Each point is reached from the start by the listed moves, each made once or not at all, plus a little noise. Say if it took an odd or an even number of moves. Then give how often each move was made.
(in the rows, 128 means zero)

Moves:
(1): [146 133 130  85 160  96]
(2): [111 190 192 130 141 175]
(3): [135 134 134 177 114 101]
Start: [111  89 176 131 130 167]
Points:
[113 157 249  90 174 182] => even (1, 1, 0)
[127  93 182  86 162 133] => odd (1, 0, 0)
[120 163 248 142 162 154] => odd (1, 1, 1)

Moves:
(1): [171 135 130 111 135 137 169 128 127 119  99]
(2): [168 188 142 138 134 135 162 145 116 139 195]
(3): [150 122 143 164  67 136 118 183 121 117 129]
(4): [147  88 111 174 130 117 125 117 127 110 140]
(5): [158 136 138 111 158 164  74 120 154 131 147]
(6): [124 130 144 144 108 187 127 103 152  83 105]
(7): [137 113 131 110 154 118 167 149 143  99 134]
(8): [111 151  49 100 143 160  95 186 119 115 120]
Start: [171 135  94 152 115 127 141  99 115 195 125]
Points:
[200 176  10 187 138 155 134 162  94 180 195] => odd (0, 1, 0, 1, 0, 0, 0, 1)
[236 178 138 195  71 193 201 159 127 126 170] => even (0, 1, 1, 0, 0, 1, 1, 0)
[207 141 122 168  80 167  77 151 127 185 147] => even (0, 0, 1, 0, 1, 0, 0, 0)
[249  80 105 197 113 155 107 154 144 138 161] => even (0, 0, 1, 1, 1, 0, 1, 0)

Moves:
(1): [139 103 101 130 120 146 165 118  99 146 130 128  91]
(2): [137 145 130 136 126 107 130 136 120 125 110 176 116]
(3): [143 107 156 162 137 165 114 159 118 134 146 142 150]
(4): [114 117  94 163 141 130 147 126 161 132 127 122 129]
(5): [148 115 148 120 166 104 133 148 141 130 103 119 135]
(6): [115 136 106  81 142 156 131 141 113 131 124 152 140]
(7): [ 81 107 131 114 108 117 136 161 111 126 143 127 132]
(8): [121 133 137 122 120 139 105 148 152 140 120 122 101]
(9): [148 111 123 120 112 130 144 123 146 108 146 135 131]
(10): [126 137 155 125 129 127 140 125 152 165 106 140 155]
(11): [123 128 129 112 151 129 126 147 137 145 192 150 108]
(12): [167 108 109 121 107  84  89 130 129 144 117 142 167]
Start: [ 97 100 155 143 130 110 135 107 145 119 151 139 166]
Points:
[ 78  47 213 154 148 121 112 214 155 130 150 131 171] => even (0, 0, 1, 0, 1, 0, 1, 1, 0, 0, 0, 0)
[128  78 131  87 150 128 178 155 154 130 112 206 105] => even (1, 1, 0, 0, 1, 1, 0, 1, 1, 0, 0, 0)
[ 34  70 125 164 123  97 161 140 160 125 167 127 178] => even (0, 0, 0, 1, 0, 0, 1, 0, 0, 0, 0, 0)
[ 74 110 120 124 155 144 168 112 188 167 131 167 198] => odd (0, 0, 0, 1, 0, 1, 0, 0, 0, 1, 0, 0)
[ 59  80 150  94 172  89 174 209 228 166 171 228 158] => odd (0, 1, 0, 1, 1, 1, 1, 1, 1, 1, 1, 0)
[152   7 197 123 128  75 136 216 170 199 180 238 172] => even (1, 1, 1, 0, 1, 0, 1, 1, 1, 1, 1, 1)
[ 84  45 109 151 118  60 168 157 157 206 175 220 172] => odd (1, 1, 0, 1, 0, 0, 1, 0, 0, 1, 1, 1)
[144  47 137 135 194 124 139 203 185 231 149 249 183] => even (1, 1, 1, 1, 1, 1, 0, 1, 0, 1, 1, 1)

Moves:
(1): [146 123  90 135 128 137 134 150 131 126 116 124 141 129 130 122 131 109
 147 137 119 141 118 128 123 130]
(2): [134 154 141 133 117 113 125 118 132 137 111 113 149 142 139 123 122 134
 136 129 115 123 120 121 136 132]
(3): [142 108 143 118 137 121 145 120 136 130 124 112 124 132 115 114 137 140
 129 118 132 129 119 120 122 133]
(4): [132 111 135 139 124 120 134 124 121 121 140 125 143 132 137 111 125 139
 138 135 126 123 122 131 143 135]
(5): [121 129 134 109 144 131 119 141 143 121 125 142 150 122 147 133 137 131
 117 120 134 132 110 111 133 134]
(6): [154 133 125 132 112 154 109 131 134 133 114 158 129 140 146 118 118 155
 122 123 140 129 132 129 120 132]
(7): [137 131 132 132 142 142 146 136 123 116 139 124 124 123 139 130 122 128
 110 120 133 128 141 114 137 135]
(8): [127 122 137 117 128 120 132 138 122 104 127 122 121 123 132 126 102 136
 149 141 138 129 143 112 118 136]
(9): [127 125 131 123 106 120 127 127 141 115 109 127 120 125 135 108 137 127
 114 138 127 136 132 131 125 128]
(10): [122 141 125 135 150 137 127 131 126 131 105 164 127 118 106 108 145 142
 136 141 134 147 146 120 125 144]
(11): [132 125 126 130 131 126 130 124 124 136 139 139 134 125 130 127 123 130
 128 130 127 125 147 118 105 134]
(12): [125 133 131 138 131 115 165 130 121 124 130 144 120 147 129 131 143 128
 143 145 128 121 108 123 129 126]
(13): [125 118 121 119 117 120 129 134 130 137 125 137 128 135 124 125 137 128
 129 116 139 120 137 137 130 132]
(14): [114 105 110 109 128 143 118 115 125 127 129 114 128 149 130 134 123 145
 120 127 125 145 130 123 132 131]
(15): [128 118 144 127 142 131 130 132 115 123 103 136 138 124 138 142 140 118
 130 139 100 121 134 134 113 139]
(16): [130 134 139 126 130 113 144 118 145 115 134 121 158 132 121 152 127 141
 123 131 112 152 137 134 126 132]
(17): [133 141 121 101 105 129 139 131 120 117 143 124 141 115 121 119 149 142
 136 133 133 135 137 134 130 123]
(18): [133 123 111 122 128 113 131 124 128 118 116 132 133 128 126 134 120 142
 113 129 132 118 129 130 131 117]
(19): [130 135 125 130 135 142 130 108 136 127 127 131 127 117 151 132 129 126
 130 116 143 143 136 136 125 131]
(20): [123 129 133 115 132 141 133 107 129 133 122 135 138 127 125 120 103 101
 130 135 133 126 125 140 135 141]
(21): [156 136 123 123 136 125 112 117 120 127 125 136 124 143 126 128 123 151
 124 152 149 134 119 129 143 135]
(22): [136 125 135 138 125 128 125 126 122 121 120 125 141 141 123 121 118 128
 120 119 138 144 118 135 114 123]
(23): [144 138 126 138 146 131 111 117 135 105 128 128 137 148 120 100 130 122
 142 127 108 106 142 130 137 139]
(24): [129 133 128 127 140 132 126 138 123 126 134 122 114 122 124 121 124 145
 122 131 122 126 118 151 128 134]
Start: [124 133 130 147 119 152 116 132 132 128 132 120 133 135 141 134 142 142
 132 122 119 135 142 137 133 149]
Points:
[164 107 108 126 162 216 155 143 147 104  73 188 161 171 152  53 140 189
 107 144 149 197 121 116  98 210] => odd (1, 0, 1, 0, 1, 1, 1, 0, 1, 1, 1, 1, 0, 1, 0, 0, 0, 0, 0, 1, 0, 1, 0, 1)
[204 109 138 100 105 103 133 141 124  53  57 103 223 152 175  77 147 201
 151 175 126 164 106 113 129 178] => even (1, 1, 1, 1, 1, 0, 0, 1, 1, 0, 0, 0, 0, 0, 1, 0, 1, 1, 0, 0, 1, 1, 0, 0)
[219 169 103 167 126 154 138 118 145 111  29 177 147 186 158  58 153 235
 137 162 160 193 103 154 115 177] => even (1, 1, 1, 0, 0, 1, 0, 0, 1, 1, 0, 1, 0, 0, 0, 0, 0, 1, 1, 0, 1, 1, 0, 1)
[169 155 124 107 142 178 130 117 154  67 119 202 237 150 147  80 146 205
 118 124 134 143 188 136 172 197] => odd (0, 0, 0, 1, 1, 1, 1, 0, 0, 1, 0, 0, 1, 0, 0, 1, 1, 1, 0, 1, 0, 0, 1, 0)
[150 121 142 134 165 158 129 132 127  74  62 234 188 170 164  75 135 177
 171 167 122  99 161 123 138 215] => odd (0, 0, 0, 1, 1, 1, 0, 1, 0, 1, 0, 1, 1, 0, 1, 0, 0, 1, 0, 1, 0, 0, 1, 0)
[114 142 154 120 126 154 133  72 149  85  88 111 175 142 159  92  98 197
 148 166 112 205 171 152 148 213] => even (0, 1, 0, 1, 0, 0, 0, 1, 1, 1, 0, 0, 0, 1, 0, 1, 0, 0, 1, 1, 0, 0, 0, 1)
[166 107  86 112 147 150 193 136 119  20 131 111 194 164 169 122 149 201
 171 155  85 152 182 163 141 199] => even (1, 0, 0, 1, 0, 0, 1, 1, 0, 0, 0, 1, 1, 1, 1, 1, 1, 1, 1, 0, 0, 0, 1, 1)
[149 139 158 118 146 109 153  97 139 110  83 131 189 149  99  95  93 205
 136 135 135 166 176 149  95 196] => odd (0, 1, 1, 0, 0, 0, 0, 1, 0, 1, 1, 0, 1, 0, 0, 1, 0, 1, 0, 1, 0, 1, 0, 1)
[229 155 104 126 159 181 118 108 102  39  71 160 249 193 149  67  83 246
 151 198  98 186 193 146 123 235] => even (1, 1, 0, 1, 0, 1, 1, 1, 0, 1, 1, 0, 0, 1, 1, 1, 1, 1, 0, 1, 1, 1, 1, 1)
[150 119  98 124 129 136 116 174 141  74  95 130 163 127 162 100 108 166
 117 141 130 161 133 129  85 158] => even (1, 0, 0, 0, 1, 0, 0, 1, 1, 0, 1, 0, 0, 0, 0, 0, 0, 1, 0, 0, 0, 1, 0, 1)

Moves:
(1): [123 126 132 133 125 137 128 124 132 123 124 129 125 123 130 112 146 134
 125 117 125 122 134 131]
(2): [116 137 146 149 140 138 136 140 102 117 130 136 136 133 121 133 120 104
 132 133 122 126 106 150]
(3): [135 106 140 149 135 128 120 135 132 160 118 124 135 113 135 116  97 145
  95 134 130 117 117 134]
(4): [ 95 113 114 127 134 100 123 121 135 123 163 135 131 126 131 139 159 115
 129 118 140 126 132 135]
(5): [104  95 118 122 148 126 117 142 126 127 129 126  90 145 113 127 127 124
 110 138  99 134 103 137]
(6): [122 138 114 135 137 115 136 132 119 110 121 139 132 121 103 136 131 131
 126 111 148 132 147 128]
(7): [125 134 120 119 125 118 121 140 135 115 147 137 125 138 149 141 116 127
 133 127 128 129 134 151]
(8): [123 111 133 137 119 115 146 136 133 108 128 133 119 116 132 139 117 131
 148 131 122 130 147 127]
(9): [133 119 119 130 123 136 112 121 172 117 125 142 132 128 124 113 112 122
 137 129 120 129 118 131]
(10): [120 125 133 127 126 124 129 131 118 137 110 135 138 132 130 127 137 116
 122 124 125 144 125 133]
(11): [128 118 121 124 110 111 118 128 127 124 142 125 126 145 111 116 128 123
 119 122 118 118 112 123]
(12): [142 119 129 138 124 133 126 122 134 122 135 141 119 123 134 141 129 125
 117 131 127 126 129 122]
(13): [137 129 146 127 156 120 132 131 123 124 126 129 130 137 137 130 138 117
 132 118 132 107 130 126]
(14): [132 127 130 116 129 118 128 147 135 126 121 129 132 116 129 121 124 125
 113 123 130 139 113 127]
(15): [125 127 142 133 135 115 127 132 126 127 110 135 123 137 142 118 133 138
 119 132 119 125 125 124]
(16): [143 136 117 135 130 126 134 129 135 138 128 128 133 122 114 131 147 144
 145 130 131 123  92 156]
(17): [124 118 115 133 125 136 121 136 118 106 140 121 125 135 132 144 142 130
 134 113 137 144 137 125]
(18): [125 136 153 122 112 113 145 133 135 138 147 104 128 139 113 141 144 117
 108 139 137 136 128 123]
(19): [127 126 123 122 150 100 145 120 135 115 132 120 143 123 128 128 130 121
 137 122 146 150 141 134]
(20): [138 137 124 129 136 114 119 130 145 131 134 124 123 121 124 128 139 122
 114 135 115 126 141 126]
(21): [125 132 118 139 138 142 148 130 136 125 139 153 128 142 150 108 121 128
 134 135 122 121 117 129]
(22): [121 149 146 134 138 129 133 138 140 131 152 120 133 129 114 133 130 143
 117 112 118 124 130 141]
(23): [140 132 137 120 130 125 123 138 139 140 137 156 122 139 115 110 122 136
 137 117 141 139 126 138]
(24): [126 116 132 117 130 132 123 138 123 121 131 134 137 115 124 136 123 125
 136 136 130 120 127 142]
Start: [128 110 127 126 130 112 128 138 143 122 119 133 129 134 128 116 113 116
 144 119 134 152 129 129]
Points:
[148 117 197 145 168  46 137 213 171 142 163 177 128 186 146  70  88  92
  72 128 121 126  70 173] => odd (0, 1, 1, 0, 0, 0, 1, 0, 0, 0, 1, 0, 1, 1, 1, 0, 0, 1, 0, 1, 1, 0, 1, 0)
[ 99  28 104 121 198   7 107 178 225  28 174 169  87 143 166 150 142  77
 131  99 111 181 142 157] => even (0, 0, 0, 1, 1, 0, 1, 1, 1, 0, 0, 1, 1, 1, 1, 0, 1, 0, 1, 1, 0, 0, 0, 0)
[145  90 109 136 104  69 161 193 171  62 207 197 114 162  97 151 125 124
 173 102 166 162 118 185] => odd (0, 0, 0, 0, 0, 1, 1, 1, 0, 0, 1, 1, 0, 0, 0, 1, 1, 1, 0, 0, 1, 0, 1, 1)
[119  75 115 180 170 118 118 171 156 116 143 138  96 120  80 133 140 168
  90  83 124 150  95 179] => even (1, 0, 1, 0, 1, 1, 0, 0, 0, 0, 0, 1, 0, 0, 0, 1, 1, 0, 0, 0, 0, 1, 0, 0)
[145  51 186 157 130  75 122 202 144 115 121 195 126 120 119  94  54 118
 108 127 121 140  79 165] => odd (0, 1, 1, 0, 0, 0, 0, 1, 0, 0, 1, 1, 0, 1, 1, 0, 0, 0, 0, 0, 0, 0, 1, 1)
[117  80 180 161 144  92 127 220 212  93 159 222 138 145 138  48  38 134
 124 104  95 126  73 214] => odd (1, 1, 1, 0, 0, 0, 1, 1, 1, 0, 1, 0, 0, 1, 1, 0, 0, 0, 0, 0, 1, 1, 1, 1)

Moves:
(1): [112 118 136 123 126 129 124 131 130 105 139 117 128 141 144 138 115 125
 145 133 117 129 133 101]
(2): [112 130 127 122 132 114 127 128 116 139 134 130 129 119 130 140 132 137
 121 123 123 122 133 141]
(3): [134 134 121 136 123 137 130 118 133 118 124 139 121 139 134 123 122 119
 117 135 139 132 125 131]
(4): [125 113 125 150 123 135 139 133 114 137 116 139 126 133 118 127 133 137
 146 127 127 141 131 145]
(5): [114 111 122 129 117 138 117 124 116 147 123 134 120 125 135 125 127 127
 123 132 112 131 133 129]
(6): [118 113 132 127 126 123 133 142 124 120 127 126 116 132 107 139 139 125
 132 128 112 145 116 135]
(7): [116 131 135 137 146 129 133 130 143 138 131 130 137 140 131 125 145 134
 137 134 132 121 122 132]
(8): [132 123 122 114 134 139 127 120 118 126 127 121 111 113 128 131 120 134
 121 124 143 112 124 121]
(9): [136 129 127 141 118 114 109 137 130 138 121 132 151 127 112 127 123 130
 116 145 130 114 124 125]
(10): [111 137 128 134 111 103 139 129 131 120 113 130 118 121 109 125 118 130
 133 130 112 134 146 127]
(11): [131 128 116 112 146 141 138 135 120 131 129 121 116 118 125 128 117 146
 133 137 126 129 136 135]
(12): [138 152 115 126 134 119 128 160 118 115 125 134 124 103 132 109 127 108
 128 124 133 118 116 137]
(13): [130 145 143 138 114 125 138 135 133 148 102 126 149 134 119 138 130 119
 126 157 144 113 137 121]
(14): [128 116 115 110 121 122 126 133 152 128 129 136 136 135 155 127 139 138
 132 124 124 124 131 137]
(15): [133 128 132 137 133 129 106 113 138 126 127 136 105 155 140 133 137 124
 109 142 143 122 145 148]
(16): [127 120 137 110 126 112 146 136 133 133 117 153 115 115 102 111 136 124
 119 122 146 122 123 106]
(17): [139 121 124 132 129 122 136 134 122 123 130 119 130 114 143 115 133 145
 129 143 139 127 119 125]
(18): [126 123 124 134 133 131 129 145 132 130 137 125 120 129 137 144 110 120
 127 131 110 113 121 149]
(19): [118 121 138 144 123 128 112 137 145 116 131 135 142 115 126 137 136 135
 132 132 127 154 136 125]
(20): [124 120 129 107 142 124 119 129 120  99 158 101 116 108 137 146 126 117
 139 149 129 131 133 149]
(21): [127 116 135 118 123 125 117 123 109 110 120 117 137 116 146 122 135 132
 120 138 111 132 129 131]
(22): [141 139 132 114 136 124 122 122 127 122 136 123 130 116 127 129 132 136
 135 126 125 136 112 138]
(23): [135 142 141 112 105 124 133 127 130 126 137 117 117 128 122 109 124 142
 124 123 122 118 124 134]
(24): [132 153 126 131 144 126 152 112 116 126 136 148 115 104 108 133 147 142
 102 133 134 108 123 106]
Start: [100 120 122 121 148 112 135 148 104 106 133 120 121 125 128 129 123 126
 134 141 141 130 132 110]
Points:
[ 44  87 124  96 160  78 174 249 124  59 121 122  83  68 106 162 119 127
 192 201 131 124 145 137] => even (1, 0, 0, 1, 0, 1, 1, 1, 0, 1, 1, 1, 1, 1, 0, 1, 0, 1, 1, 1, 0, 0, 0, 0)
[ 75  67 130  96 127  98 118 198 118  54 168  90 118 110 122 155 123 169
 180 189 100 161 141 144] => odd (1, 0, 0, 1, 0, 1, 0, 0, 1, 0, 1, 0, 0, 1, 0, 0, 0, 0, 1, 1, 0, 0, 1, 0)
[ 81  53 136  63 168 115 134 196  98  26 186  54  90  70 183 154 134 201
 194 197  91 151 107 176] => even (1, 0, 0, 1, 0, 1, 1, 1, 0, 0, 1, 0, 0, 1, 0, 0, 1, 1, 1, 1, 1, 1, 1, 0)
[ 84  92 116  88 204 118 119 210  81  19 178  58 102  41 196 144 105 142
 167 205 127 115 123 136] => even (1, 0, 0, 0, 0, 0, 1, 1, 0, 0, 1, 1, 0, 0, 0, 0, 1, 1, 1, 1, 1, 0, 0, 0)
[ 43  67 135  89 174 118 175 179 103  95 134 143  84  71  99 168 167 166
 157 206 149 125 147  88] => odd (1, 0, 0, 1, 1, 1, 1, 1, 0, 0, 1, 0, 1, 1, 0, 1, 0, 0, 1, 1, 0, 0, 0, 1)
[ 91 110 147 156  97  85 160 185  86 103  80 104 119 114  98 120 119 157
 125 221 125  96 112 150] => even (0, 0, 1, 1, 0, 1, 1, 1, 1, 1, 0, 0, 1, 0, 0, 0, 1, 1, 0, 0, 1, 0, 1, 0)
[ 60  78 136 120 143  83 189 197 103 100 121 159 104  73 107 174 156 174
 131 181 150 104 122  85] => even (1, 1, 0, 1, 0, 1, 0, 1, 0, 0, 0, 0, 1, 1, 0, 1, 1, 1, 1, 0, 0, 0, 0, 1)
[ 59 105 157 133 150 109 112 145 104  70 154 119  87 115 120 193 155 118
 118 222 134 141 164 101] => even (1, 0, 0, 0, 1, 1, 0, 0, 0, 0, 0, 0, 1, 0, 1, 0, 0, 0, 1, 1, 0, 0, 0, 1)
[ 97 113 158  47 161  79 104 143  90  54 171 100  75  61 131 130 145 166
 114 180 141 143 152 164] => odd (0, 1, 0, 0, 0, 0, 0, 0, 0, 0, 1, 0, 0, 0, 1, 1, 0, 0, 1, 1, 1, 1, 1, 0)
[ 86 164 111  92 167  41 149 182 114  75 115 183 128  29 100 102 166 174
  93 178 140 111 125 117] => odd (0, 1, 1, 0, 0, 0, 1, 0, 1, 1, 1, 1, 0, 1, 0, 1, 0, 0, 1, 0, 1, 1, 0, 1)
[ 95 157 118 165 143  97 121 168  72 119 116 167 104 116 128 161 121 115
  92 213 142  71 128 144] => even (1, 1, 1, 1, 1, 0, 0, 0, 1, 0, 0, 1, 1, 0, 1, 0, 0, 1, 0, 0, 0, 1, 0, 1)
